Every row gives one point. Each table stands for the endless flat space through its points: a line for two points, a plane for three, and so on. The two share one point or none. Which?

First, 3 rows:
[[  3.3  -3.1   0.9  16.5]
 [ 12.3  -7.5 -10.6  -4.2]
 [  6.9  -1.5  -6.7   5.7]]
Second:
[[ 15.3 -10.4 -14.6   2.8]
 [ 10.5  -6.6  -8.8   4.2]]
They share: [ 8.1 -4.7 -5.9  4.9]

First:
[[ 16.4 -16.8  -7.1   5.5  19.8  -7.8   4.7   5.6]
 [-10.0 -12.4   2.1  -0.1  11.8 -11.8 -28.1  -0.8]
 [ -4.9 -15.8  -2.2  -4.5   8.3 -21.5 -23.7   2.1]]
Second (3 x 8):
[[  3.3 -17.2   2.2   2.1  12.9  -9.5 -24.9  -9.1]
 [ -1.1 -19.6 -13.4  11.7   7.7  -7.1 -13.3  -2.3]
 [  1.4 -20.1  -7.2  10.2   8.8  -5.6 -20.8  -9.7]]
They share: [  0.5 -15.0  -2.4   0.3  13.3 -13.7 -15.7   2.3]

First:
[[ -0.5   1.2   3.3   1.8   4.1  -8.6  11.4  -8.9   0.2 -22.6  10.8]
 [  7.9   5.6  15.9  11.1   3.8   1.9   6.8   1.8   9.3 -22.3   2.2]
 [-10.3  26.1  22.6  12.2  22.3  -9.8   2.6  18.0  30.1  -8.5  11.2]]
Second:
[[ -3.3   9.4  14.8  -2.1  10.6 -19.6   1.6  10.4   7.6 -23.9  12.0]
 [ -3.1   9.8  11.2   1.5  13.2 -14.0   4.6   3.0  12.8 -17.5  11.6]]
They share: no point

First, 3 rows:
[[ -0.3  11.6   7.5   0.1  -6.9 -11.0 -14.6  11.2  -2.5 -12.2  -5.2 -23.1]
 [ 14.5  -1.4   5.7  -8.3  12.6  11.0   8.1   7.4   6.1  10.8 -19.9  -6.3]
 [ -0.5   8.2  13.9  -1.3  -2.5 -13.0 -15.2  13.2  -1.5  -0.8  -1.0  -9.1]]
Second, 2 rows:
[[ 10.6  10.4   2.6 -11.4   9.4  -9.7 -12.7  17.9   5.6  -0.6  -4.8 -23.5]
 [  4.6   5.4  21.1   1.6  -4.6   4.3  -0.2   0.4 -10.9   7.4 -18.3  -5.0]]
They share: no point

First (3 x 18):
[[-10.5   6.4   2.4 -10.5  -8.6 -10.5 -11.7  19.5  -3.9  -2.5   5.1  -6.1
   18.1  -8.7 -11.3  -4.2 -14.0  10.3]
 [ -7.3   3.8  -1.7 -14.1  -5.0 -13.9  -8.7  23.6   0.3   1.0   9.0 -10.0
   21.5 -10.4 -15.1  -3.7 -16.4   6.6]
 [-14.6   0.2  34.7  12.8 -24.9 -18.8 -14.2 -10.8 -37.5 -31.0 -15.6  22.1
    7.4 -21.6 -17.9  14.8  10.7  19.9]]
Second:
[[-15.3  -6.1  17.5 -14.9 -13.3  -7.7  -3.4  11.1 -15.4  -0.9   2.1  11.6
   16.4 -19.8 -19.3  -2.7 -22.6  12.9]
 [ -4.8  12.8   7.9  10.6 -12.4 -20.0 -16.6   6.6 -20.8 -24.9  -9.6   0.5
    9.5  -8.7 -12.7   6.3   9.8  14.4]
 [-14.4   3.5  18.1  -1.4 -17.5 -15.8 -16.3   6.9 -13.3 -13.8   0.3   1.1
   17.6 -14.1 -12.1   6.9  -1.0  12.9]]
They share: [-11.5   3.4  14.5  -1.9 -14.4 -14.5 -12.1   8.2 -16.5 -13.2  -2.4   4.4
  14.5 -14.2 -14.7   3.5  -4.6  13.4]

First (3 x 24):
[[-20.8 -13.9  12.6  11.6  30.3 -16.5   3.4  14.2  19.3 -14.2  -8.5  11.6
   13.5   0.8  -4.3  18.7 -17.2   6.7  -1.1  -2.1  -2.6  17.7  -7.2   2.5]
 [ -9.7 -15.7   2.4  20.3  -4.8   5.1  -9.2  -9.8  12.7  19.7  -5.2  -4.9
   16.2 -15.1  -9.7  13.9  -1.6 -23.9 -19.7   0.3  10.3   6.9  -2.4  24.1]
 [-16.4 -11.5  11.4  20.0  14.7  -4.9  -3.0  -0.2  22.1   1.4  -8.5   0.8
   19.5  -2.4 -14.7  16.3 -12.4  -8.5 -11.5  -2.1   9.0   9.3 -11.6  15.3]]
Second, 2 rows:
[[-19.5 -15.1   7.9  14.5   9.3   0.5  -1.6   6.5  13.8   9.8  -4.2   3.3
   13.4  -9.7 -10.8  14.8  -3.3  -9.4 -17.5   2.9   6.2  16.5  -6.9  15.0]
 [-13.5 -14.5  10.5  11.7  12.3  -5.7  -0.4   1.5  20.2   3.6 -11.6  -0.7
    8.2  -4.5  -6.2  14.8 -10.7  -9.0  -9.7   1.1   2.0  11.1  -0.5  17.4]]
They share: no point

First (3 x 24):
[[ 17.4   7.1   1.4 -13.8   2.7  -2.1  -8.4 -20.8  -8.7  19.5 -17.4  -5.0
   10.4   1.3 -29.8  26.2  11.1  -5.0  -1.0  -4.7  -1.1 -26.4  19.7  21.9]
 [  9.5  -2.8  -1.8 -13.3  -0.9  19.6  11.7  -6.3 -23.9   4.4 -18.8 -11.3
   -2.6  18.5  -2.1   4.0   7.2  -8.6  -9.6   1.1 -26.4   0.1   0.4  10.1]
 [  6.1   0.8  12.1 -13.7   9.0  17.9   7.5  -1.7  -3.1  -3.5   2.3   1.3
   13.2   4.2  -3.2   3.4  11.4 -14.9  15.1 -24.6 -14.8 -10.3   1.8  13.6]]
Second (4 x 24):
[[ -8.8  25.3   5.7 -25.6  16.1   0.2  15.0  -7.8 -34.7  11.7   1.5  -2.4
   19.2  10.2  -9.7  -9.8   6.7 -14.5  19.0  -9.4   4.0  -9.3  -8.0  28.1]
 [ 13.8  -3.7  10.7 -13.6  -6.5   3.8  -6.8 -16.6 -11.7   8.5 -17.1   3.6
   -5.0  17.6 -25.5  15.8   0.1  -8.1  -5.0  -5.6 -15.6   3.7   9.2   8.9]
 [ 27.7  -9.4   4.6  -9.1   3.6  16.9   5.7 -12.5  -3.3   5.9 -11.6 -19.2
   -1.4   1.3  -6.2  28.1  15.4 -14.8   0.2  -8.2 -25.4 -21.1  17.1  16.4]
 [ -5.7  25.2   7.4 -28.6  17.5   3.9  15.3  -9.7 -34.0   9.1   4.1  -3.3
   19.7  13.4 -13.5  -7.5   9.7 -13.0  17.1  -5.5   2.2 -10.7  -4.0  24.8]]
They share: no point

First, 2 rows:
[[  8.5   3.8   5.3   6.3   5.9   3.4  -7.7 -15.9 -12.0  16.3 -19.2 -16.1
   -1.6 -14.5  13.5  -3.7 -10.6   6.0  -3.6   0.3  -3.9  12.5 -13.4   5.8]
 [  8.9  10.0  -1.1   0.9  11.5   2.2  -5.1 -22.3  -8.4  21.7 -27.4 -21.7
    5.4 -16.9   8.5   2.9  -6.8   7.8  -4.2   0.5   0.9  15.5 -16.2   7.0]]
Second (2 x 24):
[[ 15.9  -7.1  12.3   5.0   8.7   8.3 -14.1 -15.2 -14.8  10.5 -22.0  -2.8
  -14.6 -17.2  20.4   2.3 -15.7  -3.1 -10.0   5.5  -8.4  12.4 -20.2   2.7]
 [  3.9   4.9   3.3  23.0   2.2   0.8  -3.1  -8.2  -5.8  19.5  -2.5 -23.8
    5.4   0.3   6.4 -18.2 -14.2  17.4   2.0 -15.5   2.6   9.9  -4.7  14.2]]
They share: no point

First:
[[ -2.2  12.3 -10.8 -16.2 -14.3  -2.9 -10.0 -13.0  -3.4  13.8  21.4  23.7
   25.0  -9.6   8.9 -17.4 -15.3  -1.9  -5.1  -6.8 -11.9  -8.0   8.5  -5.1]
 [ -0.4  -8.9  -2.4 -12.4   7.1 -10.7  -3.8  12.6   7.4  -1.0   8.0   5.5
    7.4  -9.4  17.1   8.0  -9.1 -19.3   1.7   8.4   4.3  10.4  15.3 -12.1]
 [-14.8   2.7 -22.5  -6.3 -22.4 -10.4  -5.8  -3.1 -11.2  21.0   9.7  17.4
   16.6  -9.9  11.0 -20.1 -16.5  -4.6 -15.6  -0.2  -5.0 -20.6   0.4  -4.5]
 [-19.9  -8.3 -12.2  -4.9  -5.4 -15.4   8.5  18.6 -11.2   3.6  -1.9   9.2
   -2.2  -3.7  22.8  -1.7 -20.0 -19.2 -16.1   4.0  16.4 -14.8  -4.1  -8.0]]
Second (4 x 24):
[[ -8.4  -2.7 -17.7 -18.6 -12.1 -10.0  -8.4   9.5   2.0   0.7  10.3  16.6
   -1.7  -2.6  22.3  -8.7 -14.4 -22.5 -22.8  -2.8   7.4 -11.9   9.0 -12.9]
 [ -0.3  -3.1 -12.0  -0.7  -5.1  -9.7  -4.0  10.9  -1.6  -0.7  10.5  25.8
   11.8   2.5   3.3   3.3  -9.4 -15.4  -9.6  -4.6   6.7 -13.3   4.9   0.4]
 [-12.3  -1.9 -18.4 -22.7 -12.5  -9.3  -8.2   7.9   0.4   5.7  10.5   9.2
   -3.6  -6.3  28.9 -12.3 -16.8 -21.4 -23.6  -1.0   4.1  -9.7   8.7 -16.2]
 [ -0.9   2.1  -9.9   7.8   3.5  -7.9   0.1  11.5 -11.8  11.8  11.5  17.0
   22.6  -3.7   1.0   5.2 -12.2  -2.5   3.8  -4.6  -1.9  -8.3  -1.1   7.6]]
They share: no point

First, 4 rows:
[[ 21.5  -5.6  -8.5 -22.0  -7.5  -3.5   1.0   1.6  -7.5   1.3  -5.8  12.7
    9.9  11.2   8.0   7.2  -8.2  16.9 -22.7 -10.9  28.0  -1.0 -11.2   4.4]
 [ 15.7  -5.0  -0.9 -18.2  -7.9   3.9  -2.4 -17.4   2.3  15.7  -1.2  16.9
   -6.1  -8.0  -8.0   9.0   2.6  10.5  -9.7  -5.3  11.0  11.4  -6.0   9.8]
 [  7.4  -0.3  -2.1   2.4 -15.6   3.0  -4.1 -23.5  -9.7  33.1  -3.6   9.0
  -17.7 -17.9 -22.1   8.0  16.1   0.8 -16.4 -21.4   2.0  25.6   1.3  13.6]
 [  4.2 -14.9   5.5 -21.2   1.2  10.8 -11.3 -32.7   8.9  20.9  -1.0  15.4
  -14.7 -24.5 -21.7  21.8   9.7  13.0   0.6   1.0  -4.0  24.8   1.5  16.6]]
Second (3 x 24):
[[  4.8   3.1  -5.9  -8.6 -13.3   2.7   0.5 -19.1   6.9  13.9   7.6   5.8
   -2.1  -6.4  -6.5  21.3   9.0   5.2 -24.1  -3.5   0.2  17.9  -2.7   7.6]
 [ 18.3 -14.4  -8.3 -21.7  -7.0   7.3  -0.8 -17.6  -8.6   9.7 -11.5  18.1
   -4.3 -14.9  -5.1   6.9  -0.1  19.6  -5.7 -18.2  14.3  22.8  -8.1  10.5]
 [  9.3  -9.2   4.0 -14.3  -1.6  -0.3 -10.9 -13.7  -4.2  21.1  -4.4  10.3
   -7.2  -4.3 -15.2  14.1   4.8   9.7 -14.5  -7.1  12.8   7.7   0.0  13.3]]
They share: [ 11.3  -8.2  -2.3 -15.5  -6.0   2.9  -5.0 -16.2  -3.2  15.7  -4.1  11.9
  -5.1  -8.3  -9.9  13.3   4.1  12.0 -13.7 -10.0  10.5  15.0  -3.3  11.1]

First (2 x 24):
[[  2.2  -2.4   8.9   7.7  11.7  -7.0  14.1   4.6   4.5  17.0 -12.8  10.8
  -18.2  11.8   0.0 -17.0  11.1  11.5  -5.4 -10.6   3.7   4.9  -1.5   2.5]
 [ 19.6  18.0  -0.1  11.3  -0.9  14.6   8.7  -3.8 -12.3  13.4   4.6 -13.8
   -1.4  -2.0  10.8   3.4  -8.7  -1.7   3.6  -7.6   1.9  25.9  20.1 -16.1]]
Second (2 x 24):
[[ 3.4 -1.8 16.1 -1.6 -0.9  5.9 22.5 -0.8 -3.0 16.4  4.3  3.3 -8.6  4.3
  -0.6 -4.4 -3.0  3.4  6.6 -9.4 -8.9 23.2  6.3  3.4]
 [ 8.4  4.6  8.3  5.8  3.3  4.5 15.1  0.0 -3.6 15.6 -1.3  0.1 -9.4  4.7
   3.4 -6.0 -0.2  4.4  1.6 -9.2 -1.1 18.0  8.3 -3.4]]
They share: [10.9  7.8  4.4  9.5  5.4  3.8 11.4  0.4 -3.9 15.2 -4.1 -1.5 -9.8  4.9
  5.4 -6.8  1.2  4.9 -0.9 -9.1  2.8 15.4  9.3 -6.8]

First (3 x 24):
[[ -6.8   8.2 -12.5  -7.0  19.8  -2.4  -8.2   0.5  -1.0  -6.2   6.4 -21.4
  -18.0   9.1  -8.3 -10.9  -4.0 -21.1  -1.0  13.1  10.3  -0.3   7.6   1.0]
 [-21.4  -1.7  -3.3   3.6  17.7  -3.5  -0.5 -11.1 -12.7  -9.4  11.9  -9.1
   -4.4  15.5 -17.4  -4.3  14.6  -8.9   3.3   2.9   4.6  11.2  22.7  -5.5]
 [ -6.0  13.6   1.1 -13.4   8.4   3.8   2.4 -10.7 -15.4  10.2  20.4   3.2
    1.4   1.5  -0.7  -8.5  -8.2  -8.7   8.8  -5.5  -2.9   7.7  17.4  12.6]]
Second (4 x 24):
[[ -7.4   0.9   0.1  -6.2   4.7  13.9   2.6  -7.6 -16.5   3.1  21.3  -1.3
   -1.5  17.1 -15.8 -15.9  -8.6 -21.4  13.2   4.4  -3.7   2.3  18.1  -0.5]
 [ -3.6  23.7  -8.0 -20.8   7.9  -1.9 -12.0 -16.4  -6.8   4.9  16.6  -7.7
   -0.9 -15.9  10.4  -0.3   3.5   1.7  -7.8   4.1  -1.6   2.5  22.4  21.0]
 [-12.2  14.8  19.1  -0.6  27.4 -16.4   5.3  -5.1 -22.6 -11.3  -6.7 -10.0
  -25.1   5.5   1.3 -10.7 -12.1 -20.3  11.2  13.1  19.3   9.3  27.2  10.4]
 [ -8.4   4.8  15.4  -1.6  13.0   3.8   6.3  -5.9 -24.5  -5.9   7.0  -4.4
  -15.3  16.5 -10.9 -18.3 -16.0 -28.0  17.4  14.0   7.4   3.1  26.3   2.7]]
They share: [ -9.6   9.0  -2.9  -8.2  13.0   0.8  -0.6  -8.3 -11.6   2.2  15.4  -5.0
  -4.2   6.3  -6.1  -8.1  -2.2 -11.5   5.4   0.5   1.7   6.7  16.4   6.0]

First (4 x 24):
[[ -8.9  -2.8 -12.4  13.3   4.9  25.4   4.7 -18.5 -11.7 -12.0 -19.5  13.6
   13.5  10.1  -3.8   5.2  -3.3  -7.3  20.4  11.7   4.0 -19.8  16.6  -1.0]
 [  4.3   5.6   2.0  14.9  21.7   4.6  -2.9  -8.5 -28.9  -1.6  -5.9  30.0
    9.1  24.1  -2.2   4.4   3.1  -7.7  14.4  -6.7   6.8   5.8  -5.8  14.2]
 [ -5.7 -15.7 -19.2  -0.7   1.2  20.9   4.4  -8.8  -2.1 -12.1 -19.2  -0.7
   10.9  -1.7  -3.7  11.8  -7.4  -5.7  19.0  21.4   1.0 -26.5  18.9 -10.7]
 [ -6.5  -4.4   4.2  -6.7  10.8  14.8  -7.5  -1.9 -18.3   2.7  -5.0  18.5
   17.1  16.3  -0.9  15.5  -1.0  -2.5  14.6  -4.6   5.2  -3.9  -3.7   6.1]]
Second:
[[ -0.4 -10.6 -17.4   9.0   7.8  11.3   2.9  -2.4 -13.3 -14.2 -14.3  17.1
    6.0   3.2  -7.8  11.1  -7.0  -6.9  21.2  13.8   2.5  -6.3   5.6   3.4]
 [ 18.8  -7.0   3.4 -10.6  27.8  -7.5  -3.9  -8.8 -13.7  13.4  -4.3 -11.3
    7.6  18.4  11.0   3.9   8.2  -7.3  -1.6   4.2   3.3 -23.1   7.6 -14.6]
 [  8.0  -9.7  -8.2   0.6  15.0   3.8  -2.5  -3.7 -17.5  -4.2  -8.3   6.5
    7.0  10.3  -1.6   6.1  -3.1  -8.5  12.8  12.6   5.6 -14.3   9.7  -4.5]]
They share: [  4.4  -9.7 -12.2   4.1  12.8   6.6   1.2  -4.0 -13.4  -7.3 -11.8  10.0
   6.4   7.0  -3.1   9.3  -3.2  -7.0  15.5  11.4   2.7 -10.5   6.1  -1.1]

First, 4 rows:
[[ -3.3 -22.5 -15.8 -16.4 -16.7   9.0   1.3  -9.9 -14.5 -17.8 -21.7  20.7
  -13.2  11.0   8.3  -5.9 -13.6   2.1  -3.5 -11.1   6.9  -3.6 -10.7   2.0]
 [  5.5  -9.9 -10.6  -8.0 -11.1  18.2   9.3 -11.5   7.1   0.8  -9.3   2.5
   -1.4  -4.2   4.9   3.7 -21.6   5.5  21.7  -2.3  -3.1   1.0  -0.9  -4.4]
 [  4.3 -12.1  -0.5  -4.0 -14.5   3.7  16.2 -20.6   2.0  -2.4  -9.6  15.1
   -5.2  -7.0  17.5   8.6  -3.3  -1.7  14.0  -9.7  12.7   3.1   6.8  15.1]
 [ -4.9 -23.4 -22.6 -17.8 -19.9  21.8   5.9  -9.7  -7.5 -11.7  -1.3   8.8
   -3.7   3.0  10.6   3.1 -27.4  -2.6  10.5   6.5  -0.9   5.7  -7.2 -10.6]]
Second:
[[  6.2 -15.8 -12.2 -21.2 -13.6   7.4  29.1  -5.8   0.7   5.7  -4.2   5.2
  -12.6 -14.3  -7.6  19.3 -17.1  -2.2   4.0 -23.1  -4.4 -11.8  23.5   3.6]
 [ -4.2 -14.3  -8.2 -10.0 -12.2  10.0  10.3 -15.8  -4.7  -9.2  -5.4   2.5
  -12.6  -6.5   7.2   4.1 -16.9  11.5   8.7 -12.4  -6.4   5.8   4.4   5.1]
 [ 13.8 -23.7  -6.0   3.5  -6.7  14.8  17.6  -9.7  13.9  -6.2 -13.4   4.9
    2.3  -9.4  -2.3  -6.0 -14.1  -7.9  22.8 -17.5   3.2 -16.3   2.7   2.2]
 [ 14.6 -22.6  -6.8   3.1  -8.5  15.4  14.0 -10.1  13.3  -5.9 -17.0  10.2
    4.7  -4.4   2.1  -7.2 -12.7 -10.2  23.5 -12.0   8.8 -15.1  -2.8   1.3]]
They share: [  2.2 -14.7  -9.6  -9.6 -14.1  11.5   9.0 -13.7  -1.1  -5.9 -12.4  11.6
  -5.9  -0.5   9.9   2.5 -14.2   2.0  11.9  -6.5   4.5   0.6  -1.6   2.9]
